Every row gives one point. To make a cloud, some directions were put in groups of two or more. Within a group, all points are equally far from the middle, so they leave a hole (a ring in 2 directions, a hollow ball in 3). The other directions are filled evenly. Then the cloud was stretched, turned, moved and blurred a little. Count the holes, and give their numbers of directions, smallest first.

Cloud, 19 rows:
[[-1.46 -1.01  2.75]
 [-0.64  3.01  1.58]
 [-1.62 -0.93  2.76]
 [ 2.35 -0.41 -0.02]
 [ 1.60  0.67  2.55]
 [ 1.23 -0.80 -2.25]
 [-0.24  3.09  1.53]
 [-2.65 -1.42 -0.04]
 [ 1.71 -1.95  0.11]
 [ 0.11  1.49 -2.14]
 [-1.16 -3.00  0.15]
 [-1.95 -2.52 -0.44]
 [ 1.04 -2.70  0.10]
 [-0.09  1.36  3.38]
 [-1.15  2.83  0.21]
 [-2.71 -1.25 -0.54]
 [-0.52  1.30  3.32]
 [-0.96  1.11 -2.21]
 [-1.99  1.60 -1.03]]
Holes: 1 (3)

Cloud, 26 rows:
[[-1.18  1.66 -1.58 -0.58]
 [-3.47  1.81  1.36  0.15]
 [ 0.91 -0.75  3.04 -0.25]
 [-2.01  1.50  2.34  0.54]
 [-2.59  0.84 -0.17  0.71]
 [-0.06 -2.35  1.47 -0.48]
 [-1.07  1.85  0.95 -0.86]
 [ 1.92 -0.41  3.50 -0.76]
 [-0.37 -0.48  1.05 -0.22]
 [-3.37 -0.29 -1.39 -0.42]
 [-0.10  1.02  0.62  1.68]
 [ 1.00  3.12  0.29  0.55]
 [-3.85 -0.38  0.49 -1.55]
 [-2.88  0.31  4.35 -0.64]
 [ 0.01  0.17  0.76 -0.67]
 [ 1.47  2.83  2.12 -0.64]
 [-2.48  2.65  3.16 -0.04]
 [-1.81  2.54 -1.45  0.89]
 [ 0.37  1.70  2.37 -3.38]
 [ 3.07  0.10  2.77 -0.55]
 [ 1.34 -0.79 -1.29 -1.31]
 [-0.98 -0.66  0.34  0.11]
 [ 1.40  2.02  3.30 -0.94]
 [ 0.84 -1.81  1.01 -0.17]
 [-0.93 -1.89  3.88 -0.92]
 [-1.25  2.29  4.32 -0.48]]
Holes: 0

Cloud, 73 rows:
[[ 0.02  2.22 -0.13 -0.70 -1.26  1.64 -3.06  0.61]
 [-2.08  0.98 -3.07  0.02  0.55  0.87 -0.17  1.73]
 [-2.71  2.09 -0.68 -2.93  0.89 -2.55  0.14 -2.08]
 [-1.52  1.55  0.08  3.69 -0.81  1.72 -0.72 -0.82]
 [-0.47  3.67 -0.27 -1.18 -1.21  1.20  0.62  1.18]
 [ 0.42 -2.16  2.40 -0.72 -0.16  0.96 -2.49  2.34]
 [ 0.22 -3.11  0.01 -3.89  1.54  0.66  0.63 -0.59]
 [-3.09 -1.45 -1.39 -0.11 -2.78  1.31  0.48  1.48]
 [ 1.07 -0.53  3.73 -0.60 -0.89  0.76  0.85 -1.87]
 [-1.32  2.59 -2.11  0.74 -0.58 -2.24  0.88 -1.51]
 [-1.62 -3.13 -2.77 -1.62 -1.64 -0.38 -0.10 -2.55]
 [-1.50  2.68  1.79  1.83  1.31  0.36 -1.53  2.29]
 [ 0.10 -0.82  2.68  2.70 -1.86 -0.78  0.74 -1.10]
 [-4.04 -0.18  0.27  0.66 -2.15  2.06  1.36  1.65]
 [-1.77  0.57 -2.35 -0.20 -0.59 -0.74 -4.70  1.04]
 [-1.70  1.87  0.61  2.61 -2.30  0.68 -0.43 -2.33]
 [-0.77 -2.90 -1.05  2.06 -1.39 -0.90 -1.98 -0.49]
 [ 1.24 -0.13  1.72 -0.56  0.86  1.29 -0.91 -0.64]
 [-1.00  2.23 -3.17 -1.95  0.36 -1.44  0.36 -1.65]
 [-0.99  0.15  0.97  0.92 -0.94 -3.16  2.58 -0.76]
 [-0.23  0.68 -1.74  4.21 -1.85 -1.55 -0.81 -2.23]
 [ 0.68  1.18  2.53 -1.93  1.83 -0.18 -0.97 -1.30]
 [-1.82  3.44 -1.72 -0.17 -2.38  0.65 -1.87  1.85]
 [ 0.82 -2.11 -0.31 -0.07 -1.51 -2.73 -1.98  1.10]
 [-1.90  3.37  0.48  0.67 -0.07 -0.27 -0.90  1.20]
 [ 0.27 -1.90  1.05 -2.70 -1.36 -1.59 -2.87  1.63]
 [-0.26 -1.24 -1.36 -2.02  2.75  1.62 -0.55 -0.67]
 [-0.67  0.82 -0.30 -0.61  1.53  2.51  1.59 -1.31]
 [ 0.78  1.69  2.49  2.08 -0.25  2.22 -1.21  2.59]
 [-1.74 -4.43  0.37 -1.64  0.44  0.06 -0.24 -0.28]
 [-1.22 -1.69 -2.15 -1.10 -4.84  1.70  0.85 -0.76]
 [-0.86 -0.89 -4.27 -1.32  0.09  2.88 -2.19  1.43]
 [ 0.11 -1.43  3.02 -0.15 -0.98  3.14 -0.57  1.63]
 [ 0.50 -0.76  3.47 -1.26 -1.79  1.13 -0.51 -0.52]
 [-2.28  0.19  0.46 -2.95 -3.49 -0.52  1.88 -1.01]
 [ 0.00  1.66 -1.66  2.38  2.50 -2.32 -0.92  1.30]
 [-0.86  1.82 -1.85  0.17  1.17  0.17  0.20  2.15]
 [-1.67 -0.04 -1.72  1.83 -1.27  0.35  2.60 -3.93]
 [-0.84 -1.28  0.82 -3.47  2.24  2.63 -0.29  0.27]
 [-0.30 -3.63 -1.69 -2.73 -1.42 -0.03  0.55 -1.18]
 [ 2.24 -2.49 -3.52 -0.98  0.06 -1.05  1.33  0.19]
 [-2.54  2.62  2.62  0.98 -1.85 -1.23  0.42 -1.54]
 [-0.39 -2.13 -3.02  2.59 -1.76 -0.57  0.37 -3.23]
 [ 0.62 -2.80  1.50 -1.04  0.92  0.24  2.67 -2.21]
 [-2.11  0.80 -1.98 -0.39 -1.35 -1.84 -3.42  0.29]
 [-3.12  0.69 -1.23  0.17 -2.71 -0.77 -1.98  2.84]
 [-1.04  0.21 -1.09  0.96 -3.70 -1.13  1.77  0.49]
 [ 1.22  1.37  0.74  1.51  1.38  1.42  1.31 -3.05]
 [ 0.80 -1.76  1.24  2.64 -2.78  1.00  0.44 -0.52]
 [-2.62 -3.74  1.06 -1.74  0.39  0.54  0.60  1.60]
 [-1.39 -3.08 -4.28  0.98 -1.39 -1.29 -0.11  1.43]
 [ 1.04  0.10  1.08  2.35 -0.50  3.07 -1.77  2.81]
 [ 1.16 -1.00  1.93 -1.14  1.63 -3.99  1.81 -0.48]
 [-0.39 -2.84  2.60  0.70  0.01 -0.75 -0.64 -0.24]
 [-0.64  3.42 -1.11  2.85 -2.01 -0.28 -1.00 -0.52]
 [-0.64  1.19 -0.11  0.79  0.34  2.59 -1.03 -1.02]
 [ 1.70 -0.92  0.49  0.14 -2.64  1.27 -2.40  1.64]
 [ 2.09 -1.05 -2.30 -0.53  0.91 -1.98 -0.70  2.71]
 [-0.29 -1.14  0.68 -1.51 -1.64  2.92  1.45  2.34]
 [ 1.15 -1.25 -2.44 -2.04  1.11 -1.17 -1.25  3.24]
 [ 0.28 -2.35 -0.04  1.05 -1.90 -1.84 -2.42  1.38]
 [ 1.68 -3.37 -0.61  1.36 -0.84 -0.93 -0.09 -1.90]
 [-1.39 -1.50  2.31 -3.63 -0.02 -1.52 -0.33  2.76]
 [-1.22  1.62 -4.51  0.81 -2.63 -1.36  0.84 -1.41]
 [-0.81 -1.32  0.51 -0.47 -1.60 -1.42  0.20  2.98]
 [ 0.45 -0.03 -1.52 -1.92 -0.27  0.83 -0.30  3.27]
 [ 1.38  1.33 -0.98  0.32 -1.23  0.49 -2.51  3.47]
 [-2.60 -0.24  3.87  0.15 -1.50 -0.85 -0.66  3.39]
 [-3.01  0.20  3.54  1.32 -1.68  0.57 -0.76 -0.22]
 [-0.51 -1.97  2.51 -2.76 -1.92  2.07  0.51 -1.67]
 [ 1.03  0.12  1.98  0.39 -0.93 -0.68 -0.17  3.08]
 [-1.49  1.68 -0.48 -0.13  0.85 -4.15  0.73 -3.15]
 [ 1.76 -3.23 -2.45 -0.41  2.42 -0.14  1.02  0.32]]
Holes: 2 (2, 2)

Cloud:
[[-1.31  1.67  1.10 -2.52 -0.08 -0.22 -0.36  2.95  3.18]
 [ 4.23  0.56 -0.36  1.61  0.54  0.10  1.16 -0.12  1.50]
 [-1.57  0.12 -1.89  2.61  1.40  2.26 -0.13 -1.96  1.25]
 [-3.43  1.02  2.29  2.63  0.93  2.10 -3.54  2.30 -0.22]
 [-4.12 -0.21  1.79  0.65 -1.81  1.09 -2.43 -0.29  2.27]
 [ 1.25  2.80  2.30 -2.11  0.94  0.06  1.16 -1.74  0.25]
 [ 0.54  0.07 -1.34 -0.20  1.50  1.26  1.03 -3.15 -0.55]
 [ 2.31  1.77  0.09 -0.92  0.10 -2.90  2.26  1.26 -2.39]
 [-3.31  1.00 -1.60  0.94  0.74  1.78 -1.46  2.43 -0.54]
 [-2.63 -1.29  2.05  0.98  0.36  0.87 -3.65 -2.89  3.77]
 [-2.95  2.05 -0.27  0.48  2.99  0.79 -2.02 -2.04  0.96]
 [ 0.30  1.29 -0.35 -1.43 -1.14 -3.07 -0.02  2.28  1.81]
 [ 0.94 -2.43 -1.12  3.14 -3.10  0.85 -0.40 -0.71  1.05]
 [-2.11 -1.53  1.87  2.23 -2.86  0.06  0.17  0.06 -1.43]
 [-3.01 -2.66  2.03  1.33 -1.61  1.76 -2.04 -1.35  3.19]
 [-2.40 -0.37  3.37  3.09 -0.76 -0.83 -1.73 -1.57  0.97]
 [-1.13 -0.20  2.32  3.78 -0.89  0.94 -3.94  0.59  3.02]
 [-1.32 -1.91  0.32  3.54 -1.82 -0.62  0.92  1.97 -0.82]
 [ 0.24  3.03 -0.61  1.55 -1.14 -2.15  1.12 -0.81 -2.22]
 [ 0.17  0.74  2.11  3.40 -1.24  0.04 -3.19  1.57  2.88]
 [ 0.23 -0.40  1.50  1.06  2.14  1.20 -2.87 -2.08  2.50]
 [ 2.49  3.17  0.45  2.02 -1.19 -2.00  1.49  2.63  1.34]
 [ 0.10  0.28  0.58  0.31 -3.90 -1.28 -0.42  2.08  0.55]
 [ 2.47  0.25 -0.12  1.98  1.18  2.24 -0.19  0.02  1.59]
 [-2.54  0.11  2.53  2.98 -1.90 -1.23 -1.91  0.52  1.65]
 [-1.53 -1.19  0.18 -0.45 -1.14  2.08 -1.93 -3.87  2.82]
 [-1.09  1.32  1.20 -2.01  0.89 -1.55 -2.10  1.20 -1.31]
 [ 3.11  2.03  1.73 -1.75 -0.94 -1.95  1.62 -2.69  2.01]
 [ 1.13  3.24 -0.31 -2.42  1.47 -0.78  3.26 -1.01  0.25]
 [-1.72  0.50  1.56  0.99 -1.34  1.75 -1.41  2.15  3.38]
 [ 2.30  2.41  2.02 -1.64  0.14 -0.65  0.17 -2.93  0.50]
 [-0.78  1.40 -1.44  4.48  1.34  0.69 -0.91 -0.44  1.35]
 [ 2.77 -1.75 -0.93  2.65 -1.78  0.37  0.20 -3.61  1.61]
 [ 0.94  1.38  1.54  0.04  1.53  0.55 -0.54 -3.34  0.12]
 [-2.92  1.88 -0.41 -0.84  1.37 -0.61 -0.50  3.93  0.03]
 [-1.99  3.27 -0.14 -0.14  0.95 -0.29  1.61 -1.62  1.10]
 [ 3.65  0.39 -0.54 -0.48  0.01 -0.24 -0.15 -3.03 -0.50]
 [ 1.28  1.41 -1.17  4.43 -0.37  1.43 -1.49 -0.47 -0.18]
 [-0.72 -2.48  0.22  2.64 -1.56  2.87 -2.50 -1.18 -0.34]
 [-2.53  1.54 -2.49  1.08  1.00  1.69  0.03  0.41  1.40]
 [-1.82  0.15 -1.80  2.48  1.66  2.16 -0.19 -1.91  1.84]
 [ 1.04  0.93 -2.05  3.34 -1.22 -1.44 -2.19  0.93 -0.90]
 [ 2.20  0.21  2.13  1.14  0.30  0.35 -1.69 -3.16  1.85]
 [-0.16  1.01  1.27 -2.08 -1.09 -1.29 -3.40  1.46  1.00]
 [ 3.30  0.12 -1.63 -0.76  0.47  0.51  1.96 -0.03 -0.55]
 [ 0.44 -2.41 -0.82  5.16 -0.83 -0.47 -0.40  0.46 -1.01]
 [ 0.21 -0.53  1.93 -0.69 -2.03 -1.05  0.99  3.03  0.25]
 [ 0.85 -1.60  2.44  0.74 -2.20 -1.90 -0.49 -3.21 -0.25]
 [ 0.47 -0.41 -0.53  2.11  1.76 -0.70 -0.04 -2.29  2.89]
 [-3.58  1.25 -0.48  0.39  2.06  2.14 -2.60 -2.27  1.06]
 [ 3.90  2.36 -1.75 -2.21 -2.09 -1.91  2.27  0.25  1.42]
 [ 1.06 -0.80 -0.11  3.38  0.95 -0.23 -1.87 -3.11  0.72]
 [ 1.17  1.60 -0.94 -0.23  0.05 -2.10 -2.59  1.70  1.92]
 [-1.67  1.29 -0.29  0.96 -0.29  1.60 -0.17  2.80  2.91]
 [-1.41  1.24 -0.65  4.65  1.10 -0.42 -2.36 -0.09 -0.36]
 [ 0.82  0.25  2.79 -0.14 -0.74  1.47  1.59 -2.09 -0.08]
 [ 0.10  1.37 -2.41 -2.45  2.08  1.10  0.70 -1.27  0.89]
 [ 2.30 -0.76  0.69  3.05 -2.87  1.47 -0.61 -2.26  1.54]
 [ 2.31 -0.63 -0.22 -1.68 -0.81 -0.79 -1.43 -0.47 -1.22]
 [ 0.35  0.86 -1.44 -2.20 -0.50 -0.79 -0.50 -1.79 -2.01]
 [-1.83 -2.34 -1.84  2.03  0.01  2.29 -0.02 -1.53  1.50]
 [ 2.20  4.06  1.75 -1.45 -0.34 -1.80 -1.50 -0.14  1.06]
 [-0.64  3.10  0.23  3.48  0.95  1.50 -1.30  1.16 -0.75]
 [ 0.05 -0.96  3.52  0.77 -1.32 -0.25 -2.72  1.43 -0.53]
 [ 1.76  1.55 -1.18 -2.46 -2.90 -2.26  1.80  1.11  0.75]
 [ 0.47  3.06 -1.79 -0.74  0.38  1.63 -2.11  0.74  1.88]
 [ 0.45 -3.12 -0.37  1.12 -0.03  2.04 -0.86 -0.99 -0.78]
 [-1.68  1.60  2.91  0.81 -0.82  0.33 -3.93  2.53  1.39]
 [ 2.18 -0.73  2.25  3.33 -0.26 -0.05 -2.86 -0.19  0.44]
 [ 1.44  1.66  2.39  3.34 -1.06 -1.08  1.13  1.92  1.36]
 [-4.53  0.28 -0.10 -1.10  0.60  0.82 -2.45 -1.15 -0.47]
 [-2.00  1.32 -0.29  2.38 -0.18 -1.33 -1.33  2.14  2.88]
 [-1.79  2.15  1.01  2.87  0.27  0.29 -3.65 -1.54  1.10]
 [ 2.49  3.81  0.74  0.72 -2.97 -1.53 -0.48 -0.03 -0.05]
 [-1.87  1.77 -1.29 -0.56  1.60 -0.15 -0.79 -1.05  4.52]
 [-0.06  0.53  1.94  1.73 -2.36  2.35 -1.10 -0.40  2.04]
 [ 1.82  1.00  0.82 -2.09 -1.83  0.05 -0.88  0.86 -1.88]
 [ 0.78  1.26 -1.61  0.15  1.30 -0.33  2.21 -2.95 -0.77]
 [ 3.21  2.30  1.35 -2.30 -1.95 -1.99  1.79 -0.15 -2.03]
 [-1.11  0.12  1.76  2.87 -1.87 -1.54 -2.95 -2.03  0.69]
 [-2.19  1.26 -0.86 -0.72 -0.74  0.16  1.12 -1.73 -1.48]
 [ 2.43 -0.89  0.11  1.85 -1.29  0.23  2.18 -2.98  2.47]
 [-2.46  0.84  2.16 -2.66  0.71 -1.51 -1.87 -0.68  0.18]
 [ 0.69 -1.15 -1.09 -1.29  0.67 -0.01  1.84 -1.12 -1.77]
 [ 1.89  0.83 -1.46 -0.86 -0.74 -2.55 -2.15 -0.64  0.85]
 [-1.23  0.55  1.07  1.95 -2.77 -1.15 -2.40  0.86 -1.98]
 [ 0.91  1.29  2.02  1.08  2.15 -1.04  1.26  0.02 -0.62]
 [ 0.54  1.56  0.60 -2.49  1.19  0.85 -1.82  0.36  4.28]
 [-0.60  2.24  0.31  1.67 -1.04 -2.93  0.80 -0.72  1.60]
 [ 2.95  0.30  0.66 -0.02 -0.25 -2.88  3.07  0.16 -0.18]
 [-1.00  3.24  1.14 -1.00 -0.52 -2.00 -1.76  0.29  3.44]]
Holes: 3 (3, 3, 3)

Cloud (96 x 9):
[[ 0.03 -0.16  0.45  2.81  2.50  0.18  0.29 -0.25 -1.29]
 [-1.42  0.56  4.18  2.42 -1.40 -1.02  2.14 -0.83 -0.57]
 [ 4.96  0.99 -0.94 -1.55  0.21 -2.96 -1.92  0.29  1.42]
 [ 1.15  3.28  1.39 -0.17 -2.04  1.78 -1.37 -2.39 -0.22]
 [-1.87 -0.28  2.46  1.97 -3.01 -1.03  3.56 -1.05 -1.23]
 [-1.78 -0.95 -3.56  1.01  1.34 -0.66  1.01 -1.84  1.50]
 [-0.33  2.84  3.23  0.03  1.94 -2.40 -0.26 -1.45 -0.25]
 [-0.19  0.30  4.23  0.61 -1.41  2.03  0.91 -0.46  0.81]
 [-0.76  2.99 -1.45  0.62 -0.96  0.60  0.63  2.18  1.43]
 [ 0.20 -1.91  0.71 -0.47 -2.79 -1.33 -1.71 -1.19 -1.72]
 [-1.65  2.70 -0.65  0.64 -1.79  2.74 -1.11 -1.17  1.14]
 [ 2.04 -1.37  0.47  1.38  1.28 -3.87  0.96  0.20 -0.09]
 [ 0.12 -1.92 -0.40  0.14  2.57 -2.53 -0.75 -0.59 -0.74]
 [ 0.76 -0.79 -0.08  2.33 -1.67 -1.53 -2.01  2.20  1.31]
 [-1.63 -0.21 -3.11  0.44  1.98 -4.42  1.29  0.28  1.05]
 [ 0.04 -0.93 -0.72 -1.56 -3.42 -0.14 -1.25 -1.55 -0.55]
 [ 0.58 -0.37 -1.03 -2.76  0.38  1.31  0.85 -3.06  0.91]
 [ 2.11 -0.51 -2.37  0.43  0.08 -3.81 -1.55  0.41 -1.18]
 [-1.14  1.80  0.79  0.72  0.39 -1.00  3.68  0.70  0.01]
 [-0.76  1.93  1.97 -0.58  1.59  0.30 -2.26  1.33  2.00]
 [ 2.72  0.13  1.25  0.41 -0.63  1.36 -0.37  2.46 -0.45]
 [ 1.67 -2.64  0.27 -0.80 -2.64  4.11 -0.49 -1.99 -0.70]
 [ 1.77  0.14  2.71 -1.00 -0.66  1.63 -3.17 -0.32 -2.12]
 [-1.06 -2.16  1.49  2.24 -1.98 -1.92  1.20 -1.72 -1.08]
 [ 1.20  0.79  2.09 -1.63  1.76  1.04 -1.40 -3.60  1.39]
 [ 1.04 -0.96 -0.64  1.47  0.36 -4.40 -1.19 -0.48 -0.99]
 [-1.04 -0.78 -1.39  2.97 -3.86  0.48 -0.54 -0.81 -0.55]
 [-3.53  1.27  2.14 -2.88 -0.91 -1.31  1.63 -0.74  2.08]
 [ 3.28 -0.12  0.89  0.01  2.17  2.17 -2.53 -0.14  0.37]
 [-2.65 -0.22 -1.33  1.53  1.00  1.95  1.01 -2.01  1.00]
 [ 1.52  0.08 -0.25 -2.61 -2.87 -0.90  2.96  2.06  0.34]
 [ 1.32  1.98  0.23 -1.49  2.65  1.26 -0.39  0.07  0.98]
 [-1.59  4.12 -1.16  0.81 -2.21 -0.75  1.40 -0.71 -0.32]
 [-0.51 -1.40  2.26  0.87 -1.43  3.29  1.03 -1.76  0.27]
 [-3.56  1.91 -0.19  0.63 -1.77 -3.04  4.16  0.21 -0.06]
 [ 1.42 -0.90 -1.00  3.53  0.05 -3.41 -1.17  0.30 -1.26]
 [ 1.87  1.80  3.28 -1.72 -1.62  2.34  2.04 -2.19  0.55]
 [-1.71 -0.51 -0.54  0.85 -1.64  2.74 -0.34 -2.75 -2.66]
 [ 2.65 -1.56 -1.15 -0.94  0.03 -2.98 -0.72  1.91  1.42]
 [-0.93  2.65  0.89 -1.24 -2.57  2.35  0.85 -0.27  0.88]
 [-1.95  1.28  5.27 -1.92  0.15 -0.61  0.59  2.39  1.01]
 [ 2.92  0.89 -1.02 -1.81  0.62 -3.42 -1.85  0.90  2.21]
 [-2.26  1.36  2.86  3.43 -0.26 -2.79  0.46  1.38 -0.68]
 [ 0.98 -2.08  1.60  1.25 -0.06 -2.56  0.23  0.81  1.36]
 [ 1.25 -1.09 -3.93  1.99 -1.15 -1.42 -1.28  1.68 -0.47]
 [ 0.88  2.23 -3.17 -1.10 -2.20 -1.92  1.44  0.64  2.12]
 [ 2.01  2.02 -1.75 -0.90 -1.29 -3.07  0.20  2.48  0.47]
 [-0.91  3.35  0.56 -0.78  0.82  0.02  2.81 -2.64  0.88]
 [ 1.26 -0.65 -3.38  1.48 -2.94 -0.86  0.02 -2.55 -0.93]
 [ 1.69 -0.87  1.85  0.49 -1.09  2.18 -3.52 -0.82 -1.69]
 [ 1.05  0.83  2.24 -0.44  1.06 -4.38  0.77 -0.68 -0.25]
 [ 0.18  3.04  2.50  0.55  0.03 -1.14 -1.83 -0.11 -1.11]
 [ 0.11  0.20 -2.38  0.99  0.76 -3.26  2.52  1.07  1.95]
 [-0.32  1.08  2.73  0.31 -2.97 -0.67  3.60 -1.96 -2.07]
 [-2.51  0.71  3.30 -1.75  0.69  0.42  0.23 -2.36  0.75]
 [-1.66 -1.75 -0.14  2.40  1.35 -0.73  1.17  1.13 -0.95]
 [-0.91  2.90  1.18  1.47  0.70 -0.86 -2.04  1.19 -0.92]
 [ 0.88  1.34  1.64 -1.29 -1.42 -0.99  1.14  3.99  0.43]
 [ 0.41  0.78 -1.70  3.12 -0.28 -0.32 -1.82  2.13 -0.47]
 [ 0.99  0.65 -1.43  2.94  0.48 -2.93  1.94  0.12 -1.05]
 [-4.23  1.52 -1.21 -1.68  1.72 -1.52  1.70 -0.54  0.50]
 [ 1.23 -1.16 -2.02  2.24  0.44 -0.89  2.54 -1.44 -0.37]
 [ 0.86  3.13 -1.30  0.21  1.07 -2.08  3.12 -2.56  0.63]
 [-0.58  0.81 -1.65 -0.21  2.69  0.98 -1.67  0.93  1.79]
 [ 2.05 -0.49 -0.56  3.03 -0.50 -0.17 -2.97  1.03 -0.72]
 [ 0.53  0.68  4.19  2.00  0.71 -1.51  1.11  0.38 -1.30]
 [ 1.82  2.50 -1.76  1.93 -2.47  1.42  0.76 -0.84 -0.61]
 [-1.93  4.15 -1.89  0.09  0.41 -1.25 -0.05  0.50 -0.47]
 [-0.53 -0.19 -1.73 -0.24  3.61 -3.02 -1.74  0.01  2.49]
 [ 1.71  2.10  0.69 -2.26 -2.42  3.30 -0.12 -2.14 -0.83]
 [-0.10 -1.47 -3.07  2.13 -0.51 -1.26 -1.76  1.50 -1.39]
 [ 0.75 -1.00 -2.53 -2.67 -1.68 -1.48  1.41  1.32  1.08]
 [ 1.96 -1.74  1.23  1.14  0.47 -2.96  0.18 -0.75  1.25]
 [-3.14  0.19 -1.79  2.08 -0.61  1.02 -0.33  0.77 -2.00]
 [-2.93 -0.28 -0.84  2.46  0.32  1.04 -0.11 -3.67 -0.50]
 [ 0.43  1.61  1.74  1.46 -0.18  0.32 -2.16  1.49 -1.55]
 [ 2.89  0.43  1.63 -3.14 -1.95 -0.24 -1.19 -1.61  0.65]
 [ 2.78 -2.56  1.21 -1.04 -1.00  1.20 -3.43  0.26 -1.88]
 [-2.64 -0.15  0.91  1.17 -1.10 -4.07  1.47  0.54  2.99]
 [ 1.17  1.70  1.31 -2.27 -0.91 -1.93 -0.08 -1.12  2.63]
 [-2.45  0.75  3.47  3.20  0.75 -1.58  0.36  0.80 -0.41]
 [-0.70  0.91  0.03 -1.35 -0.90 -3.40 -2.44  1.29  0.05]
 [-0.74  2.65  1.81 -1.01 -1.76 -3.01 -0.06  1.55  2.97]
 [-1.15  0.82  0.77 -1.01 -1.69 -2.04  3.84 -1.85 -0.68]
 [ 0.02  0.02 -3.14  1.57  1.19 -0.44 -3.25  0.44 -0.84]
 [-0.32 -0.78 -1.57  0.20 -2.85 -1.04  2.04  3.59  0.79]
 [ 0.36 -2.35  1.64 -0.89  1.16 -3.07 -0.20 -0.26  0.19]
 [ 1.49 -0.51 -0.49 -0.78 -2.00 -2.50 -2.43 -0.09  0.75]
 [-2.95 -1.42 -1.90  0.89 -3.60 -2.27  2.30  0.17 -1.55]
 [-2.02 -0.45 -0.28  3.05 -0.70  1.62  1.73 -2.30 -1.48]
 [ 3.88 -1.57  0.27  1.63 -1.45 -0.38 -1.83 -0.28  1.10]
 [ 1.44 -0.71  1.05 -0.29 -3.26  2.08  3.15  0.74 -0.19]
 [ 1.22 -0.84  2.20  1.11  2.10  0.87 -1.85 -1.58 -2.93]
 [ 0.81 -2.23 -2.53  0.74 -3.17  2.07 -0.38 -1.36 -2.16]
 [-3.93  2.98  0.25 -0.40 -1.04 -1.74  3.18  0.19 -0.90]
 [-0.74  2.12  2.12  2.06  1.94 -2.93  1.01  1.48  1.78]]
Holes: 3 (2, 2, 3)
